Every row gives one point. Each copy is the shape, with its points in the same order, turned, moved and blurred by noise. Say if it was mirrored as well.

Shape (5 x 2):
[[ 0.32  0.56]
 [-0.08  0.16]
 [-0.10 -0.13]
 [ 0.98 -0.50]
 [-0.34  0.20]]
Copy 1 (5 x 2):
[[-0.48 -0.08]
 [ 0.08  0.05]
 [ 0.36 -0.11]
 [ 0.10 -1.20]
 [ 0.14  0.28]]
Copy 1 is: mirrored
Copy 2 (5 x 2):
[[ 0.07  0.49]
 [-0.09 -0.06]
 [-0.02 -0.34]
 [ 1.12 -0.30]
 [-0.37 -0.12]]
Copy 2 is: only turned
Copy 3 (5 x 2):
[[ 0.63  0.38]
 [ 0.17 -0.06]
 [-0.12  0.05]
 [-0.26  1.06]
 [ 0.16 -0.37]]
Copy 3 is: mirrored

Shape (8 x 2):
[[-0.41  0.34]
 [ 0.10 -0.52]
 [-0.24 -0.16]
 [ 0.08  0.39]
 [-0.72 -0.45]
 [-0.12  0.41]
 [ 0.30  0.15]
 [-0.63 -0.67]]
Copy 1 (8 x 2):
[[ 0.50 -0.11]
 [-0.19  0.66]
 [ 0.26  0.41]
 [ 0.08 -0.25]
 [ 0.60  0.80]
 [ 0.28 -0.22]
 [-0.22 -0.02]
 [ 0.49  0.97]]
Copy 1 is: only turned
Copy 2 (8 x 2):
[[ 0.10 -0.67]
 [ 0.30  0.43]
 [ 0.22 -0.14]
 [-0.25 -0.13]
 [ 0.85 -0.30]
 [-0.26 -0.34]
 [-0.29  0.04]
 [ 1.01 -0.04]]
Copy 2 is: only turned

Shape (7 x 3):
[[-0.13  0.03  0.02]
 [-1.03  0.26  0.30]
 [ 0.55  0.15 -0.44]
 [-0.57 -0.25 -0.08]
 [ 0.06  0.35 -0.73]
 [-0.32  0.02 -0.33]
 [-0.26 -0.56 -0.37]]
Copy 1 (7 x 3):
[[ 0.18  0.12  0.13]
 [ 1.10  0.00  0.45]
 [-0.32  0.20 -0.49]
 [ 0.57  0.46  0.35]
 [ 0.31  0.36 -0.69]
 [ 0.46  0.44 -0.10]
 [ 0.25  0.90  0.18]]
Copy 1 is: only turned
Copy 2 (7 x 3):
[[ 0.02  0.04 -0.02]
 [ 0.05  0.07 -0.99]
 [-0.30  0.26  0.72]
 [ 0.41  0.26 -0.27]
 [-0.44  0.69  0.30]
 [ 0.03  0.42 -0.10]
 [ 0.58  0.45  0.15]]
Copy 2 is: only turned
Copy 3 (7 x 3):
[[ 0.09 -0.03  0.07]
 [ 0.52  0.25  0.89]
 [-0.43 -0.58 -0.36]
 [ 0.54  0.24  0.05]
 [ 0.23 -0.85 -0.04]
 [ 0.45 -0.18  0.02]
 [ 0.56  0.04 -0.45]]
Copy 3 is: only turned
Copy 4 (7 x 3):
[[-0.24  0.30  0.07]
 [-0.45  1.13  0.40]
 [-0.29 -0.48 -0.09]
 [-0.10  0.59  0.66]
 [-0.75 -0.30  0.24]
 [-0.39  0.23  0.42]
 [ 0.15 -0.01  0.75]]
Copy 4 is: only turned

Shape (8 x 4):
[[-0.09  0.37 -0.07  0.42]
 [ 1.02  0.39 -0.61 -0.19]
 [-0.14  0.48 -0.17  0.31]
 [ 0.23  0.57  0.16  0.04]
 [-0.23  0.47 -0.06 -0.10]
 [-0.25 -0.18  0.07  0.33]
 [ 0.50  0.86  0.03  0.08]
 [-0.15 -0.19  0.04 -1.31]]
Copy 1 (8 x 4):
[[-0.19  0.05  0.43 -0.18]
 [ 0.75  0.48  0.01  0.71]
 [-0.07  0.24  0.50 -0.21]
 [-0.30  0.29  0.41  0.22]
 [-0.34  0.37  0.08 -0.21]
 [-0.19 -0.40 -0.02 -0.22]
 [-0.13  0.38  0.65  0.42]
 [-0.39  0.91 -1.18  0.05]]
Copy 1 is: mirrored
Copy 2 (8 x 4):
[[-0.37 -0.03 -0.28 -0.01]
 [-0.22  1.26 -0.15  0.39]
 [-0.34  0.03 -0.42  0.04]
 [-0.23  0.13 -0.37  0.51]
 [-0.01  0.00 -0.68  0.10]
 [-0.04 -0.24  0.08 -0.12]
 [-0.45  0.44 -0.49  0.63]
 [ 1.38  0.31 -0.48  0.29]]
Copy 2 is: mirrored
Copy 3 (8 x 4):
[[ 0.41  0.13 -0.02  0.38]
 [ 0.33 -0.23 -0.49 -0.89]
 [ 0.29  0.24 -0.14  0.33]
 [ 0.47  0.37  0.12 -0.13]
 [ 0.06  0.49  0.02  0.16]
 [ 0.09 -0.16  0.36  0.49]
 [ 0.74  0.42 -0.13 -0.35]
 [-1.00  0.41  0.55 -0.58]]
Copy 3 is: only turned
